Each point is reached from the start by the listed moves, each made 0, 1 or 2 times, or once backwards (-1), plus a little noise. Say if it took an odd or an even number of moves. Then give how often each move was made.

Moves:
(1): [ 7.6  1.2 -6.5 -6.4]
(2): [18.9  1.4  9.3  0.5]
(3): [-0.5 -9.5 14.1 -2.3]
Start: [-1.3 -1.5 -1.6 -3.8]
Points:
[ -5.2  -9.9  -9.8 -19.1] => even (2, -1, 1)
[ -2.6 -20.0  26.5  -8.8] => even (0, 0, 2)
[44.4  2.5 10.5 -9.0] => odd (1, 2, 0)

Moves:
(1): [-2.5 -0.8 -0.4 -8.5  4.3  3.7 -4.9 -7.5 -3.5 -0.9 -3.1]
(2): [ -3.2   1.2   1.6  -5.3   1.0  -3.4   5.6   3.5 -10.8   3.6  -0.6]
(3): [  1.3   5.2  12.7 -13.2  -4.3  -3.3   3.0  -5.6   0.7   3.8  -0.4]
(4): [ -4.3   3.3   4.4   9.2 -11.4   3.4  -5.2  -1.6  -3.2  -2.4  -6.7]
(5): [-7.5 -6.9  2.7  6.0  6.0 -6.7 -8.6 -4.9 -7.1 -1.4  4.9]
(6): [-12.6  -3.4  -7.0 -10.5  -7.8   0.9   2.7   0.7  -2.0  -5.8   4.8]
(7): [-4.0  2.1 -2.0  3.3 -3.1  4.7  5.1 -5.2 -5.9 -3.4  4.1]
(8): [ 12.8   1.8   5.2  -1.5  -1.7   3.1 -13.6   7.1  -8.1   3.2  10.6]
(9): [-4.8 -1.0  4.2 -1.9  5.1  2.9 -3.1  4.1  2.5  4.5  0.7]
(10): [-3.9 -2.2 -2.2 -2.4  1.5 -2.3 -4.9 -7.5  0.9 14.7  2.0]
(11): [ 0.3 15.1 -4.2  1.0 -3.4 -2.6  2.6 -1.0  4.1 -6.6 -4.1]
Start: [ 3.7 -3.9  6.3 -7.3 -1.5  2.1 -6.6  2.2  6.8 -0.7 10.2]
Points:
[-24.2  38.9  29.8 -18.9 -41.7  11.1  -9.8 -14.2  16.6 -15.1  -0.9] => odd (0, -1, 2, 2, 0, 1, 1, 0, 2, 0, 2)
[ 28.2  28.4  28.6 -51.6  15.7   6.8 -35.9  17.2   5.2  -3.4  18.5] => even (2, 0, 1, -1, 0, 0, -1, 2, 2, -1, 2)
[-53.1 -20.8 -13.1   7.7 -19.3   2.6 -10.0  -8.5 -37.2 -25.4  30.1] => odd (0, 1, -1, 1, 2, 2, 2, 0, 0, 0, 0)
[-60.4  -5.4 -25.2  -7.1  -9.1   4.0  16.8  -6.4 -13.2 -26.6  19.4] => even (0, 1, -1, 0, 1, 2, 2, -1, 1, 0, 1)
